Every row gives one point. To make a cloud, some directions were put in groups of two or more. Within a group, all points are equally far from the middle, so they leave a hole (a ring in 2 directions, a hollow ball in 3). The other directions are filled evenly. Then the cloud was stretched, turned, moved and blurred a little. Count the holes, and give their numbers of directions, smallest first.

Cloud:
[[ 13  26 -12]
 [ 34   9 -43]
 [-58  22   3]
 [ 44 -24  12]
 [ -1 -15  13]
 [ 55 -35  -1]
 [-12  -3 -53]
 [-14 -67 -20]
 [-32 -59  30]
 [ 62 -45 -13]
 [ -9  12  32]
 [ 31  42  29]
 [-19 -12  -3]
 [-11  14 -56]
 [ 30 -32  34]
 [ 21  16 -29]
 [-24 -40  -6]
 [ 49  -9 -30]
 [ 31 -49  67]]
Holes: 0

Cloud (21 x 3):
[[-33  -2 -45]
 [-44  16 -12]
 [-40  27  -8]
 [-40  16  35]
 [-35   4 -45]
 [-15  43  16]
 [ 38  37   5]
 [-33  26  29]
 [-25 -47   5]
 [-31 -40   1]
 [  5  64 -11]
 [ 36  -1 -58]
 [-36  40 -28]
 [ 41 -10 -10]
 [-11  37  33]
 [  7  61  -5]
 [-37 -22 -13]
 [ 52  21 -49]
 [-19 -15 -48]
 [-34  49 -51]
 [-39  27 -35]]
Holes: 1 (2)

Cloud:
[[-26 -14 -40   9]
 [ 47  15  61   8]
 [-14 -10  77 -45]
 [-25  33  10  15]
 [ 38   0  18 -65]
 [ 26  58  35  24]
 [-38  -1 -21 -39]
 [ 31  31 -20 -61]
 [  4 -25  43 -47]
 [ 31  41  13 -50]
 [-44   8   2 -52]
 [-25  15 -22  14]
 [-24 -28   4 -20]
 [-43  18  -8 -68]
 [-31 -16  24 -12]
 [ 14 -29  43  20]
 [-18  17 -40   6]
 [ -5  34 -23   5]
 [ 31  30 -23 -53]
 [-44  -3  24 -54]
 [ 45  36  46  -1]
 [ 55  17  29  35]
 [ 12  34 -44 -43]
 [ -1 -33  31  28]
 [ 35 -30  -6 -51]
 [ 40 -22  35  31]
 [-16 -41 -14 -15]
 [ 35  34  28 -61]
 [ -9  29 -39 -26]]
Holes: 1 (2)

Cloud:
[[ -2  -1  43 -24 -33 -19]
 [-41 -37 -31   4 -42  -4]
 [-32 -30   3  45  -2  26]
 [ 15  -9 -15  58 -29  53]
 [-13 -30  39 -14  23  21]
 [ -1  16 -30  57  16  23]
 [-24  40  10 -33  33  -9]
 [ 15 -25  30 -35 -41  25]
 [-27  12 -51  41  18 -57]
 [ 89 -29  30 -43   1  29]
 [ 18 -35 -44   6  -8   6]
 [ -2  -9  39   3 -85  19]
 [-38  23 -42  34  -2   5]
 [ 18  -4 -38 -39 -14  25]
 [ -3  -7 -44  10  47 -37]
 [ 39   0   7 -41 -23  27]
 [ 37   6   4 -50  33  15]
 [ 16  48   4 -60 -42  -1]
 [-12 -40   0 -26  -7  50]
 [-37  18 -31  28 -26   6]
 [ 21   9   2 -22 -74 -25]
 [ 21  21  -3 -20   8  -2]
 [  5  22 -16  16 -62   9]
 [  8  19  24  34 -38  47]
 [-16  -2  42 -15 -64 -15]
 [ 10 -27  27  -3  33  12]
 [-54  42 -40  46  14  59]
 [  8 -13  76 -37  48  41]
 [-16   3  -1  18 -59  17]
 [-34 -38 -29   7  54  28]
 [ -5  32 -45   0 -60  -7]
 [ 36  22  28 -36   2 -19]
 [ 11 -56 -54  20 -41   8]
 [ 42 -32  50  40  -7  56]
 [-45 -38  16  17  30  55]
 [ 27 -21   2 -48 -25  89]
 [ 44  30 -10 -32 -17  36]
 [ 16   3  35  27 -10 -35]
 [-10  12  -9 -47 -22 -14]
 [ 15   2  33 -80  19  22]
 [-12  18  47 -39  10 -12]
 [-46  41 -64  -4  -3  -3]
 [  4  42 -52   9 -24  85]
 [-15  24  -5 -55 -12  51]
 [-32  13  13  37  29  50]
 [ -1  17  21  -2  26 -56]
 [  1  25  54  23   4 -33]
 [ 15  53 -73   4   8  37]
 [ 37   6 -45  82   8 -17]]
Holes: 0

Cloud:
[[-24  61 -15   1 -47 -10]
 [ 34 -22 -32  49 -20 -31]
 [ 39 -21   4  46 -22 -44]
 [-31 -13  15  65 -14 -25]
 [ 39  30  27  -3 -15  45]
 [ 22  39 -18  20  34 -67]
 [ 31  48 -38  27  27  38]
 [ 23   0 -72  -8   6  -9]
 [-11  -5 -68  40  -7  31]
 [-23  10   5  10 -65  -1]
 [ 41 -15  15   0 -43 -30]
 [ -8  56 -14  66 -13 -20]
 [ 21 -19  14   0 -46 -37]
 [-37   6 -37  42   9 -49]
 [-32  -2 -43 -26  12  23]
 [ -9  19 -49  48  -3  51]
 [-36  51   2   4 -46 -20]
 [ 59  21 -31  28  21  23]
 [-41  24 -48  29 -14 -43]
 [ -5   2 -25  14  54 -52]
 [-19  66 -28   1 -42  -4]
 [ 14  35  60  39  10 -16]
 [-34  18  33  23 -52 -17]
 [ 39  29  19  23 -32  45]
 [ 38  54 -17  49  -3 -37]
 [-23 -26  36  35 -26 -34]
 [ 46  38   6  53 -34   5]
 [-31  75 -21  29   1 -33]
 [ -4  78 -24  -1 -35 -11]
 [-13  10   8  46  14  56]
 [ 40  49  24 -10 -40 -24]
 [ 59 -16  12  13 -36 -13]
 [-22  43 -25  67 -20 -18]
 [-38  -8  38  52 -15 -13]
 [-32  31  13  64  17  -4]
 [  9 -14  33  -1 -25 -57]
 [-42  10  50  14   2  21]
 [ -2  75 -14  38  13 -39]
 [ -7  35  63  11  13  18]
 [ 24 -40 -23  43 -33   7]
 [-14  40  61  34 -21 -12]
 [ 46  57 -52  20   0   1]
 [ 45  38   1 -25 -31 -31]
 [-23 -10 -28  26  48 -40]
 [-35 -22  26  -1   2  33]
 [ -8 -28 -22  31  52 -10]
 [ -4  18  36  26   7  55]
 [ 15  23   1  52 -46  40]
 [ 24  41  11 -42  31  12]
 [-26 -29 -13  43  40   0]]
Holes: 3 (2, 2, 2)

Cloud:
[[ -9 -36  30  18 -50  60  -9 -25]
 [ 19  -4 -34  13  31  82  66  17]
 [ 28  -1  51  20 -43   3   5 -11]
 [  9  42 -25 -34 -21  39  29  12]
 [-27  31 -20 -42  41  26  -1   6]
 [-13   6 -27  21 -15   1 -15  81]
 [  8   6  -3  25 -33 -38  38  38]
 [ 33  43   2  17 -33  49  28  45]
 [ -8  47  34 -21 -32  15  26  70]
 [ 28  -1  40   8 -51  48   8   1]
 [-25  53   0   0 -26   4 -38  -6]
 [ -4  24  38  -5  14 -30  14  13]
 [ -6  25  22 -37 -58 -20  37  22]
 [-24  24  29 -40 -57 -35 -46  61]
 [-19  70   6 -42  -8  -1   6 -21]
 [ -6 -22 -29 -31   5  29  27 -58]
 [ -2 -26 -17  26 -10  25  90 -23]
 [-39 -12   0   6 -56  14 -14  27]
 [ 22  17  14  -1  -7  19  63  30]
 [ -1  39  43 -10 -49   1   9  53]
 [-43  44  -8 -11  29  25 -16 -12]
 [ 19  35  70  17   4  25 -42 -17]
 [-23  31 -24   2 -31 -37 -24 -32]
 [-46  25   0 -57 -23 -45  -1  -6]
 [ 13  25 -12  44  -8  88   0 -60]
 [ 38  -4  51  -6 -22  -7  20 -50]
 [-16  24  19  31  32  39 -31 -11]
 [ 34  -1  45  -4 -49   3  22 -14]
 [-50  25  -8 -16 -25   2  57  42]
 [-19  27  -1  -7 -25  42  37 -24]
 [ 29  28 -45 -29 -11  38  18  -8]
 [-41   5 -14 -31  -7  20  67 -22]
 [ -1  32  55 -13 -27  73  26  24]
 [ -1  21  21  41  21  20  23  75]
 [ 36  -4   2  35  16  -4  58 -51]
 [-29  23  -9 -22   8  20 -38   6]
 [ 33   8 -33  28  27 -15 -11   9]
 [ 25   8  19  -3 -40  28 -45 -69]
 [ 65  36  -2 -29  17 -16  19 -54]
 [ 51 -12 -18 -62   6 -27 -52 -11]
 [  2  60 -40   4  35   7 -21  87]
 [-21  53  31  10 -64 -35  14  26]
 [ 41  10  64  19 -25  20 -43  -5]
 [  8  21 -42  31  -8 -35  10 -43]
 [-48  38  -1  14  -9  37  69  17]
 [ 34   7  67 -23 -25  26  12 -21]
 [-33  32 -38 -15 -41  12  -8  40]
 [  0  56  23   8 -34  25 -36  12]
 [ -2 -16  -5   3  31  64  34  65]
 [-15  74   2  23 -39  32   9  56]
 [-24  29  43 -60  -7 -28  22 -14]
 [ 13  34  44 -23 -35 -11  14  23]
 [ 68   0  39 -49  -3  -6  10 -13]
 [ 35 -15 -17 -55  44 -42   1 -78]
 [-16   5  16  41   8  57  27  81]
 [ 47 -14  34 -13  25  60  56  -1]
 [ 46  -9  16 -11 -45  14  18  11]
 [ 11  -1   9 -52   9  -7 -31  58]
 [-26  33  16 -61 -18 -63   9  29]
 [-30  25 -10  -6   0  19   1  -5]
 [ -5  12 -12   2 -53 -13  36  52]
 [-36 -13  -3  -1  37  -5  -5 -64]
 [ 10  53  -9  -1  34 -17 -10  71]
 [  9  40  51 -27  -4 -45 -14 -57]
 [ 30  28  16  -7 -44  17  75 -17]
 [ 12  -4  -6 -87  25 -65 -20 -20]
 [-19  23  -3 -47  29 -10  -7  31]
 [-31  -5   0   4 -20  46  33 -74]
 [ 18  10  62  -8 -71  -2 -62  21]
 [-12  35 -50  -9 -29  14  12   4]
 [-17  15  20 -18 -58   3   0  54]
 [-41  47  41  32 -47   8   9 -44]
 [ 11 -28 -20 -24 -39  -3 -45 -19]
 [-32  50  -7 -15 -34  11  17  86]
 [-17  38  19  11 -77 -36  26  13]
 [ -8 -82  29   1 -12  28 -23  -2]]
Holes: 0
